Rows are points. Each copy is the shape, with its points in the same order, stretched, turned, moved and blurred by noise. Say if it was mirrored as well.
In the rows, 128 means zero.

Shape (6 x 2):
[[ 99 137]
 [156 128]
 [110 101]
 [180 125]
 [124  99]
 [ 74  65]]
Copy 1 (6 x 2):
[[141 125]
 [146  86]
 [108 111]
 [144  70]
 [119 103]
 [ 80 136]]
Copy 1 is: only turned
Copy 2 (6 x 2):
[[ 91 126]
 [150 120]
 [ 91  92]
 [176 121]
 [105  92]
 [ 42  60]]
Copy 2 is: only turned

Shape (10 x 4):
[[121 143 117 141]
 [ 90 134 148  89]
 [119 106 151  36]
 [132 171 169 179]
 [119 114 119 199]
 [ 90 160 143 178]
 [140 127 115 119]
 [105 129  96  90]
 [ 99 134 156 161]
 [178 161 143 104]]
Copy 1 (10 x 4):
[[132 133 135 126]
 [ 89 138 155  94]
 [ 69 159  82  77]
 [167 149 185  96]
 [167  91 151 115]
 [148 114 206 110]
 [122 142  97 119]
 [ 87 128 105 132]
 [136 115 181  86]
 [139 189  85 115]]
Copy 1 is: only turned
Copy 2 (10 x 4):
[[137 147 120 109]
 [133 105  56  91]
 [140  44  63 109]
 [ 88 207 120 151]
 [ 90 180 164  88]
 [107 196  98  96]
 [141 119 132 117]
 [175  93  90  83]
 [ 89 167 104  99]
 [140 132 131 184]]
Copy 2 is: mirrored
Copy 3 (10 x 4):
[[138 113 125 116]
 [101 107 105 172]
 [106 146 104 215]
 [145  68 166 122]
 [182  85 115  96]
 [131  63 129 108]
 [145 135 126 135]
 [110 143  97 140]
 [142  72 120 135]
 [141 140 173 151]]
Copy 3 is: mirrored
Copy 4 (10 x 4):
[[100 119 143 139]
 [187  78 126 146]
 [237  67 112  89]
 [ 84 138  97 201]
 [ 56 171 173 186]
 [ 83 120 135 201]
 [122 124 140 115]
 [140  90 162 104]
 [127 134 129 192]
 [131 114  79 111]]
Copy 4 is: mirrored

Shape (11 x 8):
[[151 155 118 126 137 127 157 107]
 [153 164 119 135 175 109 122 127]
 [133 154 170 163 108 136 124 148]
 [114 140 175 112 113 133 106 114]
 [107 179 157 148 162 122 162 115]
 [120 126 139  81 170  71 116 115]
 [131 120 121 149  89 110 103 118]
 [130 128 166 120 141 165 149 130]
 [138 139 110 126 131 117 138 148]
 [119  80 102 104 155 182 141 113]
 [ 65 176  78 103  80 117 100  92]]
Copy 1 (11 x 8):
[[130 149 126 149 122 146 124  94]
 [137 133 143 111 161 132 170 116]
 [133 147 100 151 155 109 132 174]
 [ 87 106 113 143 121 101 111 133]
 [ 89 174 136 106 145 126 151 149]
 [ 74  54 189  95 102 126 158 118]
 [138  94 106 137 109 155 122 136]
 [121 137 111 134 114  73 116 136]
 [156 117 142 124 132 146 127 140]
 [143 101 112  86  74  96 102  95]
 [ 96  87 117 107 144 205  62 103]]
Copy 1 is: mirrored
Copy 2 (11 x 8):
[[156 118  91 145 114 164 144 113]
 [190 157  96 140  88 150 156 133]
 [146 152 148 129 106 131 215 116]
 [172 148 148 105 170 125 179 132]
 [201 125 130 122 106 180 166 164]
 [224 126 117 123 145  90 112 150]
 [127 144 154 147 132 114 138  70]
 [141 118  93 116 140 137 179 171]
 [143 120 108 119  91 115 149 107]
 [ 94  99  59 111 159 136  86 172]
 [155 135 188  46 158 180 101  40]]
Copy 2 is: mirrored
Copy 3 (11 x 8):
[[151 103 120 137 110 101 135 102]
 [137 100  84 127 100  75 135 111]
 [128 130  96 160 120 129  80 100]
 [ 88 126 109 166 154 119  93 106]
 [150  81  88 174 107  93 115 127]
 [101  91 101 118 142  76 112 141]
 [121 161 134 137 125 112  92 127]
 [134 105  96 162 153 127 122  93]
 [138 121 111 119 113 121 119 130]
 [151 136 117 147 169 116 166 127]
 [ 76 155 158 161 105 123 124 183]]
Copy 3 is: mirrored
Copy 4 (11 x 8):
[[146 163 161 121 127 135 126 115]
 [145 162 121 130  93 169 119 120]
 [128 108 138 168 109 109 126  92]
 [109 111 144 131 105 102 141 145]
 [109 174 108 151 142 148 154 108]
 [149 152  98  95  95 144 164 170]
 [157  75 158 107 121 119 114 109]
 [125 164 132 169 124  96 121 147]
 [160 146 130 113 111 120 115 106]
 [146 174 127 123 151 101  76 180]
 [ 88  99 163   7 142 115 115 102]]
Copy 4 is: mirrored

Shape (15 x 9):
[[134 114 171  73 177 116  74 105 155]
 [185 167 134 152 150 111 143  84 114]
 [122  96 140 171 140 158 179 181 129]
 [104 166 159 140 166  71  77  90 166]
 [106 131 149 152 103 159 106 110  80]
 [163  73 130  88 117 150 179 146 125]
 [192 154 103 151 146 171 171 163  71]
 [168  71 107 157 112 149  83 100 115]
 [179 121 112 123 113 137  83 174 106]
 [121  66 165 102  73 105 137 138 131]
 [143 149 118  89 148 159  99  96 118]
 [125 129 127 169  76  68 152  78 101]
 [131 109  73 116 110 156  76 128 156]
 [143 135  76 131 157  83 156 109 130]
 [ 99 100 166 161 153 118 121 173  93]]
Copy 1 (15 x 9):
[[ 97 125  27 107  54 138  46 169 130]
 [ 73 126 137  90 134  97 128 101 167]
 [127 186 163 146 153 246 141 152  93]
 [103  57 142  99  53 122  59 150 159]
 [166 174 149  75 104 122 113  94  98]
 [118 195  54 159 160 180 167 163 148]
 [ 85 175 141 125 171 153 140  66  92]
 [ 67 221 142 141  95  80 136 127 101]
 [ 62 168 112 147  67 133 141 105  98]
 [148 188  74 136  92 178 185 175 183]
 [121 117  77 108 118  85  72 111  97]
 [134 142 186 116 135  92 189 115 222]
 [ 96 123 137 181 104  88 113 145  70]
 [ 82 102 146 185 168 107 115 134 172]
 [129 189 139 119  83 225  90 130 111]]
Copy 1 is: mirrored
Copy 2 (15 x 9):
[[154 148 157 176 161 160 155 153 134]
 [157 150 100  66 146 137 152  93 136]
 [ 62  92 109 134 133 153 132  66 101]
 [176 142 103 118 156 152 133 170  75]
 [124 120 132 166 144  94 100  71 114]
 [ 78 114 113 165 134 139 156  83 172]
 [ 97 110 155 101  98 128 144  34 154]
 [139 103 133 140 187 139 114  59 174]
 [115 105 158 129 114 151  99  90 180]
 [ 77 119  90 185 158 118 112 144 155]
 [167 136 149 167 118 140 131  94 143]
 [129 126  56  92 152  78 123 121 127]
 [169  85 142 173 124 150  97  94 159]
 [155  93  95 102 120 122 174 116 134]
 [ 73  93 138 168 161 121 131 105  86]]
Copy 2 is: mirrored
Copy 3 (15 x 9):
[[182 152 161 115 158 172  89 118 110]
 [ 55 149 173  93 120  98 108 133 121]
 [102 115 119 209 106 140 128 105 131]
 [100 181 132  51 125 201 104 139  99]
 [109 156  91 153 143 109 122 103 168]
 [136  88 158 220 128 102  95 132 142]
 [ 80 111 176 183 102  43 171 108 134]
 [114  94 113 157 133  73  76 120 111]
 [147  69 159 158  91  88 140  98 133]
 [153  98 121 180 107 169  82 126 160]
 [135 136 163 138 155  83 118 147 140]
 [ 53 146 112 114  95 142  80 160 146]
 [145  71 132 167 137  83 126 162 103]
 [ 89 139 163 149  94  99 110 178  99]
 [137 163  94 181 101 162 118  83 141]]
Copy 3 is: mirrored
